Every row gives one point. The points of each table are mixes of a few directions, plus a little noise. Count the directions of each table, and those that both share. Where both have some left over, give the other angles between the two spaces (their principal angles), to ten degrees, smallest first.

First:
[[-41  -4]
 [ 49   5]
 [  6   0]
 [  7   1]
 [-34  -4]
 [ 59   6]
 [-45  -5]]
Second, 7 rows:
[[-57  -7]
 [ 26   2]
 [-18  -3]
 [ 33   3]
 [-44  -5]
 [ 60   6]
 [  1   0]]
Directions: first 1, second 1, shared 1

First (5 x 4):
[[ -3 -24  -9  33]
 [  2  20   8 -27]
 [ -3 -31 -12  43]
 [  1  14   5 -19]
 [  2  22   9 -30]]
Second, 5 rows:
[[  4  15  -8   1]
 [-16   0   7  12]
 [-29 -25 -22 -13]
 [-19  10  10  20]
 [ 60   0  13 -20]]
Directions: first 1, second 3, shared 0; angles 60

First:
[[ 50 -58  51 -20   7  25  -9  32]
 [ -3   2  -1  -1 -12  -7   1   2]
 [-35  33 -27   7 -51 -38   6  -8]
 [-29  37 -32  13   8 -10   5 -23]
 [  9 -11   9  -4   3   5  -2   5]
 [-15  25 -23  12  34   7   3 -23]
 [ 18 -28  26 -13 -34  -7  -3  24]
 [-16  23 -21  10  20   1   3 -17]
 [ 18 -23  20  -9  -5   7  -3  14]
 [  3   1  -1   3  30  15   0  -7]]
Second (10 x 8):
[[  7  22  19 -13  -3   8  -6 -26]
 [ -2  -2 -14   4  18 -10  21  21]
 [ -5 -15 -17   9  10  -9  13  24]
 [ -6 -15 -14   8   2  -6   5  19]
 [  5  13  14  -8  -6   7  -8 -19]
 [  0 -16  29   2 -57  26 -60 -44]
 [  1   1   4   0  -4   2  -4  -5]
 [-11 -50  -7  23 -43   9 -39   5]
 [  6  33   1 -15  31  -8  30   0]
 [  3  28 -14 -10  50 -19  50  24]]
Directions: first 2, second 2, shared 0; angles 60, 90

First (9 x 11):
[[  8  -2  -6  -4  10  -5 -16   5 -10  16  -4]
 [ 13  -5 -21 -33  -2   2  19  24   3 -14   0]
 [  3  -5 -19   4  -5   6  -7  10   0   1   9]
 [-38   9  36  51   5 -18 -15  19 -18 -14   8]
 [ -2   1  -1  -3   2 -12   0   4  27 -21   8]
 [  6  -3  -5 -22 -23  32  42  -9 -20   3  -9]
 [ -1   2  15   3  10  -5  -8  -5 -18  16 -11]
 [  9   2   5  -7  13 -17 -12 -22  37  -4   0]
 [  3  -2  -4  10 -10  16  -3 -26   0  16   1]]
Second, 11 rows:
[[ -1  -3 -16  14 -17  19   0 -12   7   3  11]
 [  0  -1  -3   2  -2   4   0  -1   0   1   1]
 [  0   0   3  -2   4  -4   0   2  -2   0  -3]
 [ -1  -2  -7   7  -8   9   0  -7   4   1   5]
 [  1   0   1  -1   1   0   0  -1   1   0   0]
 [ -1  -3 -12  10 -12  14   1  -9   6   2   9]
 [  1   4  18 -17  19 -24  -1  14  -9  -3 -14]
 [  2   4  17 -15  17 -20   1  13  -7  -2 -12]
 [ -2 -11 -49  44 -51  60  -1 -37  22   9  36]
 [  1   6  31 -27  31 -36   1  22 -14  -5 -22]
 [  1   4  18 -17  19 -22   1  14  -9  -3 -12]]
Directions: first 5, second 1, shared 1
